Rows are points. The points of each table are mixes of a few directions, plus a little noise. Count the directions of each table, and those that both share. Where both have some left over, give the other angles between the two spaces (their principal angles), to ten degrees, smallest first.
In the rows, zero is written as 128.

First (7 x 2)
[[ 87 133]
 [195 119]
 [170 122]
 [134 127]
 [ 87 133]
 [119 130]
 [104 131]]
Second (5 x 2)
[[136  90]
 [140  75]
 [120 164]
 [124 146]
 [120 164]]
Directions: first 1, second 1, shared 0; angles 70

First (9 x 6)
[[143 116 159 172  85 112]
 [165 136 106 144 142 134]
 [ 97 135 111  82 159 139]
 [130 137 103 106 157 139]
 [ 82 125 137  92 132 128]
 [178 136 104 154 140 134]
 [146 112 168 183  74 108]
 [128 118 154 152  96 116]
 [ 83 135 109  66 166 141]]
Second (9 x 6)
[[148 145 124  75 112 104]
 [132 137 149  77 116  98]
 [ 55 107 103 183 105 176]
 [ 87 139  94  89  74 136]
 [153 124 130 158 155 133]
 [155 135  90 155 137 148]
 [167 126 156 135 163 110]
 [143 122 155 137 151 117]
 [113 116 151 144 139 128]]
Directions: first 2, second 3, shared 1; angles 70

First (9 x 11)
[[146 153 113 100 116 108 140 134 128 180 147]
 [142 140 133 122 106 139 116 131 110 150 138]
 [110 126 108 125 157 128 142 128 166 119 102]
 [ 83 117 115 144 185 130 147 116 148  88 116]
 [131  75 130 110 141 112 125 141 111 130  74]
 [163 125 122 105  96 107 130 143 155 156 107]
 [123 170 103 103 147  88 163 121 125 180 183]
 [106 115 167 195 125 153 110 108 122  29 154]
 [146 131 161 149  79 186  80 130  87 120 131]]
Second (9 x 11)
[[130 122 126  86 120 130 170 151 166  98 136]
 [210  85 157 152 137 146 139  97 162 100  96]
 [144 111  71 157 140 136 196 151 126 149 130]
 [126 138 135  98 142 125  92 123 141 124 160]
 [ 90 146 103 175 124 121 117 128  69 173 117]
 [119 151 107 148 163 116 115 182 117 125 120]
 [148 115 186 117 106 132 109 101 146  94  97]
 [ 78 141 139 138  91 124 103  90  81 163 128]
 [108 143 128  81 131 123 109 131 144 124 168]]
Directions: first 5, second 5, shared 0; angles 30, 50, 70, 80, 90

First (9 x 18)
[[136 133 128 122 110 154 112 144 121 114 160 149 146 145 102 158  96 120]
 [142 163 103 139 137 139 138 118 107 137 128 145 139 134  97 134 112 126]
 [115 118 130 136 152  92 149 107 140 147  84  98 103 104 166  88 173 139]
 [151 173  99 136 124 162 127 128  97 128 153 165 156 149  71 158  84 119]
 [121 128 124 137 149 101 148 108 133 145  92 107 110 109 152  96 162 137]
 [ 90  24 205  90  92 109  88 169 189  90 147  86 102 119 208 127 157 129]
 [137 142 120 128 122 144 123 132 117 124 143 144 141 138 105 144 108 123]
 [153 179  95 138 126 163 129 126  94 130 152 167 158 150  67 158  83 119]
 [107  93 149 126 141  90 138 118 154 136  92  90  98 103 183  90 177 139]]
Second (10 x 18)
[[181 122 130  95 141 125 135 161 129 141 121 164  70  87 150 126 212 199]
 [125 142 113 136 132 141 145 117 103 131  95 136 148 118 113 111 106 120]
 [ 71 129  96 150 163  83 164 108 132 133 102 109 136 116 165 119 153  97]
 [ 97  96 145 122 116 124 121 140 141 107 147 118 140 137 150 156 114 107]
 [108 127 108 133 155 100 158 123 126 136 107 128 118 108 156 130 164 130]
 [123 123 140 138 132 122 142 105 122 137 107 107 131 128 134 129 114 125]
 [134 120 158 145 139 104 141  82 137 154  97  77 109 131 144 116 129 141]
 [184 193  97 126 108 181  92 151 107 122 208 187 148 173  37 171  83 129]
 [152 113 149 102  87 184 104 163 109 101 151 165 152 136  97 162  78 133]
 [104 116 144 130 107 116  80 132 174 115 145  88 126 147 133  59 129 100]]
Directions: first 2, second 6, shared 2

First (8 x 32)
[[120 135 105 119 127 121 115 135 123 117 144 130 117 114 146 115 143 132
  117 133 123 117 128 144 123 125 133 115 121 123 134 118]
 [104 124 147 127 116 139 133 143 119 134  96 103 119 111 105 151 125 110
  152 119 107 150 117 125 110 119 139 151  94 139 133 152]
 [201 120 167 162 153 127 168  79 173 159 142 178 182 210 114 133  87 146
  119 131 186 114 143  86 181 158  97 126 213 114  96 107]
 [ 91 133 167 127 109 144 150 157 129 151  77  94 114 107  86 175 123  92
  169 117  90 155 101 127 102 119 155 171  67 138 133 159]
 [128 156 103 117 131 112 129 141 147 132 160 150 117 124 151 120 149 129
  109 144 122  94 118 157 132 136 145 114 117 104 129  96]
 [ 93 127 148 123 112 140 133 151 116 135  90  95 112 101 102 156 129 104
  157 118  96 153 112 130 102 116 146 156  79 141 137 156]
 [114 161  80 107 128 107 113 150 136 118 170 145 103 104 167 108 165 132
  101 147 112  88 118 172 122 130 150 104 103 103 138  92]
 [173  68 106 143 147 133  84  66  82  79 145 130 162 153 153  68 103 179
  101 114 190 152 188  83 150 121  58  86 230 160 124 143]]
Second (11 x 32)
[[ 96 106 112 109 115 112  98 144  89  99 138  94 141  92 162 107 141 143
  130  96 112 149 147 128 121 105 112 111 125 141 142 166]
 [ 54 153  95  85 101  93 107 196 110 114 155  94 112  54 179 124 179 121
  131 105  65 119 112 177 104 103 160 117  54 112 153 149]
 [111 181 123 117 124 121 153 162 169 158 137 148  96 119 123 155 152 100
  127 154  97  89  87 171 118 141 178 143  69  96 129  90]
 [ 95  96 111 109 114 111  91 140  79  92 138  88 147  89 166 101 139 149
  130  89 115 157 155 122 122 100 103 107 134 146 143 176]
 [181 108 151 159 147 153 142  79 139 136 108 152 142 180  93 130  91 134
  126 142 174 136 141  91 145 144 103 135 182 141 110 115]
 [194  93 157 167 151 160 138  61 132 131 103 151 151 192  88 124  79 141
  126 139 190 146 152  74 150 144  87 133 206 150 107 122]
 [173 171 151 154 147 151 178 111 194 178 115 183 102 181  76 165 114  99
  125 180 145  88  92 136 136 166 161 157 120 102 107  63]
 [122 144 126 124 127 125 135 139 140 137 130 133 119 124 128 135 137 120
  128 135 118 117 116 141 125 131 143 133 109 118 129 117]
 [128 110 128 129 127 128 116 121 111 115 126 117 139 126 135 117 123 139
  129 116 135 142 142 116 130 121 112 121 145 139 129 144]
 [ 77 129 104  98 109 103 103 167 100 107 146  94 127  74 168 116 159 132
  130 102  90 134 130 152 113 105 136 113  92 128 147 157]
 [177 117 150 156 146 151 145  86 145 141 111 154 135 177  92 134  96 129
  126 147 168 130 134  98 143 146 112 138 173 135 111 109]]
Directions: first 3, second 2, shared 1; angles 30

First (10 x 32)
[[143 144 128 137 119 125 123 142 127  94 109 126  97 136 127 108 124 147
  138 121 122 131 107  97 145 136 122 137 145 154 124  95]
 [145 172  88 123  96 144 139 184 135  76 109 153 117 137 133  76 112 155
  157 128 131 127 100  60 134 159 162 128 186 190 135 119]
 [ 86 110 118 101 141 139 149 129 133 184 135 142 165 100 136 159 140  90
  121 136 136 131 168 180 100 132 147 123 100  73 130 199]
 [ 59 117  95  75 146 155 166 155 138 199 124 168 171  81 151 151 141  71
  129 136 141 137 185 178  87 151 174 124 111  58 138 244]
 [152  94 161 159 122 107 112  69 123 149 178  86 175 151  99 171 132 135
  104 142 131 112 125 179 124  84  98 110  85 121 117 102]
 [154 135 110 139 101 131 128 127 132 116 166 126 178 151 116 116 114 146
  131 143 139 111 114 113 118 118 147 105 149 171 136 125]
 [161  97 155 143 168 111  84  49 116 143 194 117 153 159 134 115 111 126
   96 127 129 110 130 104 127  76 108 102 141 150 163 107]
 [130 136 124 126 130 130 126 136 128 117 120 134 114 128 133 114 125 131
  133 124 126 130 123 109 133 134 130 131 142 138 132 122]
 [143 153 144 150 107 119 127 159 126  71  68 109  50 130 117 121 135 161
  146 113 111 142  92 108 165 150  98 160 126 145  96  58]
 [105 121 157 127 150 119 127 129 123 131  77 118  60 105 133 149 147 117
  126 110 112 148 135 152 148 139  94 159  95  81 107 110]]
Second (9 x 32)
[[130 133 113 154  89 106 122  73 145 104 172 115 179 180  80 142 138 146
   99 126 119 118  84 129 141  88 114  98 118 174 101  73]
 [ 97 117 103 101 139 156 143 127 139 174 163 148 187 101 132 114 127 101
  123 160 138 119 147 122 100 127 182 108 108 108 153 214]
 [ 74 149  76  72 138 138 162 178 132 152  93 194 130 113 171 139 131  81
  140  90 140 147 182 154  96 168 151 132 191 100 135 194]
 [154 136 129 157  91 103 122 108 130  96 142 108 144 172 100 151 130 154
  121 116 126 122 101 146 139 110  97 118 138 164 101  63]
 [133 136 142 140 141 118 107 110 127  94 108 123  71 138 125 103 131 141
  121 113 109 137  99  82 160 122 105 140 132 146 124  76]
 [170 100 174 145 156 123 104 114 107 143 141  98 114 119 142 133 115 136
  130 139 134 118 144 139 126 116 108 136 115 113 148 122]
 [ 91 143 108 121  85 159 173 190 148 135  93 119 140  82 101 137 149 132
  153 166 127 134 115 152 125 165 171 142  63  96  97 177]
 [126 108 175 142 155 118 114 112 118 134  96  98  68 107 127 146 142 127
  123 124 113 139 129 147 150 124  91 155  79  85 115 102]
 [176 130 130 121 158 131 104 141 107 119 145 148 119 140 173  87  92 133
  141 117 144 117 150  79 115 132 134 123 208 165 178 132]]
Directions: first 4, second 6, shared 4

First (8 x 32)
[[108 132 156 118 155 136 160 116  99 124 139 143 125 138 147 124 110 162
  139 104 120 120 160 106 147  85 135 175 124  96 141  87]
 [135 147 117 162 110 123 113 152 112 138 106 104 146  79 104 134 165 137
  142 112 118 164 110 136  65 123 128  96 129 102 158 107]
 [181 101  79 165 155 146 122 117 143 146  87 105 137 141 110  99 136 134
  112 163 124 143  48 153  69 175 156 135  94 146 135 177]
 [147  96 100 101 114 124 103 112 190 120 139 137 106 180 132 119 106  72
   91 185 153  92 101 146 182 195 119 106 131 209  74 217]
 [127 140 127 142 104 122 111 147 127 129 131 111 140  92 111 144 150 116
  137 120 122 150 135 138  97 125 119  98 133 123 131 116]
 [116 135 132  97 120 114 138 121 131 121 107 174  97 180 153 109 106 139
  113 137 163  83 114  93 205 147 119 127 157 131 136 150]
 [106 139 163 132 156 140 160 124  85 127 150 123 142 102 136 138 124 164
  155  86  99 144 179 117 110  61 137 175 116  77 145  57]
 [105 133 149 112 106 120 117 135 136 117 167 126 129 111 129 153 127 100
  134 119 123 128 178 133 149 110 109 113 140 140 102 113]]
Second (11 x 32)
[[161 109 121 143 121 142 132 107 141 144 143  98 146 152 155 111 121  98
  123 158 105 132 122 143 123 150 126 118 135 150  97 158]
 [106 102 117  73 249 137 170 107 136  90 177 158  98 130  81 153 106 119
  129 109 161 128 210 157 141  57 167 234  54 141 103 114]
 [132 115 135 149  89 138 102 127 139 137  95 129 129 151 148 111 110 154
  109 149 111 105  52 111 136 182 122 116 137 142 136 150]
 [136  98 146 135 181 162 159  97 117 131 167 102 149 135 143 125 105 136
  137 124  85 140 161 144 104  91 149 196  91 123 104 103]
 [110 114 121 105 193 135 137 128 136 102 167 133 118  95  77 161 127 116
  133 109 139 145 184 161 106  82 150 184  71 138 111 108]
 [141 145 137 151  60 119 112 136 125 150 116 108 145 130 165 115 141 114
  132 139 111 130 109 113 134 158 100  61 181 122 130 137]
 [114 121 160 113 121 137 140 111 124 125 148 137 127 158 164 122  98 136
  126 129 114 103 145 108 174 121 119 148 141 131 113 119]
 [112 132 149 137  48 120  77 151 153 125 137 114 137 107 132 150 132 107
  122 138 111 123 111 129 134 167  96  69 154 160 108 136]
 [106 140 152 138  91 125 110 143 118 127 112 135 130 113 134 134 128 157
  131 114 118 119 106 107 130 134 116 115 143 115 148 104]
 [157 169  70 144 133  97 134 155 107 145  55 141 117 111  95 106 180 141
  136 119 180 155  85 122  87 140 135  77 145  85 195 142]
 [130 161 102 119 125  98 136 146 115 132  91 152 110 127 115 120 155 131
  133 118 171 131 122 112 137 127 124  92 154 102 165 134]]
Directions: first 4, second 6, shared 4

First (9 x 32)
[[146 151 136 122 142 140 123 127 107 137 121 147 112 131 114 100 110 126
  138 104 130 143 128 130 136 118 117 122 111 127 106 159]
 [ 99  91  95 123 104 109 154 133 165 121 151  90 157 121 150 148 164 114
  112 167 121 103 130 129 121 139 139 138 148 115 171  71]
 [180 195 145 108 168 164 120 127  69 155 111 180  80 135  88  37  77 119
  156  60 133 171 128 136 152  96  95 113  77 121  65 215]
 [113 109 128 136 117 117 127 127 144 119 130 115 141 127 139 159 141 134
  120 147 127 116 128 125 120 139 139 132 144 133 145 104]
 [108 102 101 123 112 115 149 132 154 124 146 100 149 122 144 138 154 116
  117 155 122 110 130 129 123 134 135 135 141 116 159  86]
 [131 132 106 112 129 131 148 132 128 137 140 122 127 125 126  94 132 109
  130 125 124 130 129 133 135 119 119 129 117 111 131 125]
 [154 162 172 141 150 145  92 121  93 130 100 168 101 137 107 128  91 152
  143  92 137 151 126 124 131 123 121 118 114 151  85 185]
 [ 89  77 155 169 100  99  98 121 167  94 119 103 161 129 158 249 154 167
  107 178 131  96 126 113 100 165 165 137 181 162 164  76]
 [132 134 114 117 130 132 141 131 125 135 135 127 125 127 125 101 128 115
  130 123 126 131 129 132 134 121 121 128 118 116 127 130]]
Second (9 x 32)
[[ 88  77  82 121  96 102 164 135 178 118 160  75 167 118 159 154 177 108
  106 181 118  94 130 129 118 142 144 142 155 109 186  50]
 [147 153 150 131 144 141 110 125 104 133 113 153 109 133 113 115 104 138
  138 102 133 144 127 127 133 121 120 121 115 137 100 166]
 [137 139 138 130 135 134 120 126 117 130 121 139 120 130 121 122 117 132
  133 117 130 135 128 128 130 125 125 125 122 132 115 145]
 [116 112 114 126 118 120 139 130 143 125 138 112 140 125 137 136 143 122
  121 144 125 118 129 128 125 132 133 132 137 122 146 104]
 [ 96  87  90 123 102 107 157 133 169 120 154  85 160 120 153 149 168 112
  110 171 120 101 130 129 120 139 141 139 150 113 175  65]
 [ 99  91  94 123 104 109 154 133 165 121 151  89 157 120 150 147 164 113
  112 167 120 103 130 129 121 138 140 138 148 114 171  70]
 [179 193 187 136 169 161  82 120  64 141  88 195  78 141  89  94  65 153
  156  60 141 171 125 126 141 110 108 110  93 152  54 228]
 [143 148 146 131 140 138 114 125 109 132 116 148 113 132 116 118 109 136
  136 107 132 141 127 127 132 123 122 123 117 135 105 158]
 [148 153 151 131 144 141 110 125 103 133 113 154 109 133 113 115 104 138
  139 102 133 145 127 127 133 121 120 121 115 137  99 167]]
Directions: first 2, second 1, shared 1

First (9 x 32)
[[190 153 161 132 201 189 135 145 127 156 116 184  98 159 147 128 109  87
  169 131 200 114 109  98 128  99 146 109 152 189 130 139]
 [120 144 122 127 127 129 136 134 138 120 146 140 108 140 140 131 140 124
  137 110 129 145 135 117 126 121 123 132 121 127 124 127]
 [127 141 147 128 143 163 127 147 155 127 152 162  93 161 149 158 134 113
  155 120 130 147 133  94 115 124 137 130 108 132 130 158]
 [ 86 162  45 140  83  22 155  93  81  93 126  72 161  71 121  63 148 165
   74  86 131 137 139 186 149 115  76 132 160 118 104  41]
 [ 78 149 119 143 117 126 116 134 149 102 157 132 120 139 151 173 133 140
  120 114  97 155 142 108 102 143 121 125 100 108 127 151]
 [181  49 174  89 110 157 120 131 136 169 100 114 137 128  81 108 130 117
  147 174 106  96 118 139 152 138 162 150 122 109 142 148]
 [137 112 146 111 116 147 133 140 150 135 144 141 102 147 124 128 144 117
  151 125 116 139 134 114 134 124 138 146 110 116 130 142]
 [139 134 116 129 131 112 138 121 112 131 119 121 135 116 122 103 129 129
  123 123 147 121 124 142 139 118 121 127 145 139 123 104]
 [ 94 111 122 154 125 107  90 107 104 121  92  85 200  90 115 164  89 160
   77 168  97  97 119 152 103 169 129 102 133 114 142 142]]
Second (10 x 32)
[[242  65 166  88 103 142 154 142 147 173 130 129  91 135  62  68 147  90
  163 151 161 105 143 105 190 130 215 157 124  84 121 147]
 [249  92 133 107 116 103 169 123 126 157 129 124  93 125  63  40 150 103
  129 136 211 110 154  86 204 141 225 132 127  69 115 138]
 [ 87 144 121 130 118 130 118 135 125 121 129 123 144 116 146 149 120 128
  140 118  88 129 116 171 105 104  80 143 150 165 123  96]
 [ 68 136 124 158 152 128  98 110 129 100 123 126 151 141 156 187 113 167
   78 144 116 143 132  86  90 180 128  85  83  98 151 185]
 [ 98 124 126 135 133 127 109 118 112 126 105 112 165 113 134 146 109 144
  111 144 105 114 113 155 108 133 101 119 138 145 137 121]
 [115 160 110 144 149 118 137 121 125 109 141 144 111 143 151 128 136 137
  112 108 160 150 136  96 124 133 126 107 114 123 128 136]
 [116 138 140 119 136 156 130 142 142 129 140 151 107 149 149 141 136 116
  157 115 116 141 121 129 117 106 105 140 126 154 128 125]
 [104 152 110 131 100 111 133 140 131 117 148 120 127 111 135 132 131 120
  144 103  99 136 132 164 121 101  99 152 151 146 109  89]
 [100 127 124 138 115 120 114 127 133 117 132 115 144 120 130 155 120 140
  114 134 101 130 133 130 113 145 127 125 118 113 130 140]
 [100 142 127 129 157 144 120 122 108 129 105 136 147 129 155 134 117 134
  131 127 124 123 101 157 108 106  74 120 149 183 137 102]]
Directions: first 4, second 5, shared 3; angles 40

First (11 x 32)
[[108 132  80  84 106  97 135 151 154 193 144 139 134 152  74 161 115 169
   99 149 190 117 143 128  90 146 111  97 165 146  69 116]
 [171  97 134 146 102 124 116 158  92  94  82 134 108  83 154 140 101 113
  168  92 121 108 149 129  92 131 110 132  98 171 171 135]
 [153 107 151 141 126 131 127 127  98 104 100 163 125  98 163 123 140 150
  130  90 119 136 154 177 162 107 150 158 122 117 146 166]
 [ 96 122 128 146 164 108 126  86 142 185 173 129 119 144  87 139 167 152
   82 165  85 157  67 122 181 129 165 154 143  84 109 151]
 [168 111 111 121  86 135 131 174 102 101  92 119 108 102 153 136  84 109
  178  92 155  88 184 118  59 149  83 101 113 185 154 120]
 [120 140 121 127 143 166 163 104 124 138 172 109 112 152 155  96 149 126
  128 120 113 123 165 136 165 145 133 125 152  91 120 157]
 [137 132 135 112 114 107 105 151 142 105  82 157 167 113 125 140 111 131
  126 122 182 131 129 151 111  99 130 128 119 158 113 105]
 [ 70 204 157  81 132 180 148 119 137  82 165 104 147 205 137  83 136 140
  117 159 100 151 127 102 121 119 100  90 135  61 146  65]
 [107 158 139 126 146 127 108 118 172 108 127 108 170 145 114 116 124  83
  125 162 146 139  81  99 124 111 131 120 114 137 114  80]
 [120 108 137 164 158 129 135  90 111 159 165 121  94 127 122 127 162 139
  110 138  55 146  92 122 179 138 157 159 130  86 146 169]
 [158  96 114 158 130 106 113 131 134 141 108 126 125  89 126 145 118  94
  145 119 143 113 118 124 124 134 138 144 115 173 122 146]]
Second (10 x 32)
[[120 142 138 113 180 111 131 114 171 114 122  90 170 154 123 166 123  78
  145 173 129 122 158 132 165 105  94 128 103  90 113  94]
 [118 149 140 145 127 160 145 121 122 123 155 104 113 133 158  56 131  97
  123 132  95 139 102 117 121 113 124 136 133 120 156 104]
 [163  39  98 128  48 134 105 168  73 163 109 174  56  79 113 152 118 211
  137  71 129 111 121 112  69 193 170 126 124 202 141 206]
 [100 147 152  86 175 140 101 101 187  76 117 104 195 182 106 188 136 108
  150 172 146 131 143 101 175 136 134 103  89  89  93 109]
 [119 137 133 112 136 126 114 120 143 110 119 137 153 144 112 157 134 141
  129 132 148 131 131 123 142 136 141 116 123 120 108 132]
 [108 155 147 125 148 157 132 111 147 103 146  98 144 154 144  94 134  93
  133 150 109 138 113 109 143 117 125 125 117 104 137  99]
 [120 158 132 126 143 114 129 118 138 120 125 140 154 138 120 137 135 129
  116 132 148 134 131 142 145 114 127 125 142 113 111 118]
 [166  91  90 143  96  63 129 158  88 182  97 187  99  75 102 182 118 188
  110  86 166 111 156 176 103 134 124 139 161 168 113 174]
 [118 169 134 146 130 131 144 119 120 127 144 135 130 128 142  79 136 120
  105 121 127 141 109 142 129 104 127 134 157 118 135 110]
 [148  93 116 157  96 144 149 150  90 164 146 112  65  93 159  69 115 115
  132 110  85 121 115 125  89 129 115 149 130 156 173 134]]
Directions: first 6, second 4, shared 1; angles 30, 70, 80

First (10 x 32)
[[114  81 152 127 128 138 147 161 127  98 130 146 167 200 112 115 173 116
  115 105 117 150 136 193 143 112 146 106 154 119 112 164]
 [141 111 132 138 119 102 136 117 122 125 148 104 106  93 118 143 100 120
  134 136 132 141 105  96 120 144 123 177 117 141 144 115]
 [ 96 131 117 114 119 144 105 116 135 135 119 163 152 168 151 109 156 123
  129 114 123 114 130 167 121 113 133  62 169 129  92 163]
 [120  60 160 132 135 139 163 187 118  87 135 133 169 216  82 116 178 105
  112 102 114 155 142 213 160 118 151 131 152 116 126 166]
 [133 233  84 117 159 175  97 120 144 171  78 137 113  92 150 116 115 162
  126 151 130  74 174  93 131 118 111  79  98 115 147  88]
 [157 188 135  79 150 127  88 138  97 180 133 116 109  93 154 153 136 166
  172 139 159  53 170 114 178 146 100 132  89  82  63  87]
 [120  54 157 143  87  75 146  93 130  98 169 126 128 120 143 141 116 108
  129 115 128 184  67 114  91 132 139 160 149 155 114 155]
 [127 126 130 161 122 128 158 111 165  98 107 136 134 110 142 124 112 140
   95 133 115 184 113  88  85 102 139 121 109 146 174 119]
 [148 143 115 141 142 129 137 140 121 133 126  98 102  97  96 135  99 124
  126 143 128 121 133 101 137 144 120 175 104 132 170  99]
 [123 151  98 128 119 120 103  97 123 155 134 119  99  90 130 129  95 118
  140 141 132 104 111 100 114 148 116 137 139 146 136 121]]
Second (8 x 32)
[[ 89 115 121 112 100 124  96 117 142 132 128 120 121 138 118 113 128 131
  121 130 145 120 115 137 110 180 102 129 164 115 118 176]
 [179  82 174 126 140 105 161 163 100 110 143 110 138 146 113 146 149 114
  134 117 129 138 127 149 161 126 152 177 101 123 110 103]
 [166  97 156 131 151 111 160 174  85 119 165 102 124 134  90 156 134 112
  151 122 127 126 141 150 184 120 137 191 102 119 126  99]
 [113  73 156 102  89 105 102 125 144 117 121 113 136 160 122 109 151 127
  109 120 154 130  99 151 105 204 115 147 162 110  94 183]
 [131 166 108 141 140 146 133 109 142 135 108 152 132 111 157 124 119 137
  122 132 114 133 134 105 111  86 140  87 116 145 143 106]
 [143  94 146 124 143 110 146 176  81 124 178  92 113 135  71 155 127 110
  157 125 134 117 142 156 188 143 118 201 118 111 128 120]
 [118 197  87 148 141 161 126  88 157 142  93 168 132  98 177 117 110 145
  117 137 107 132 137  88  92  67 139  52 118 154 154 102]
 [ 86 199  74 139 122 162 100  73 173 147  88 168 128 101 177 104 106 150
  111 140 116 126 129  88  73  96 121  40 144 148 151 135]]
Directions: first 5, second 3, shared 1; angles 40, 50
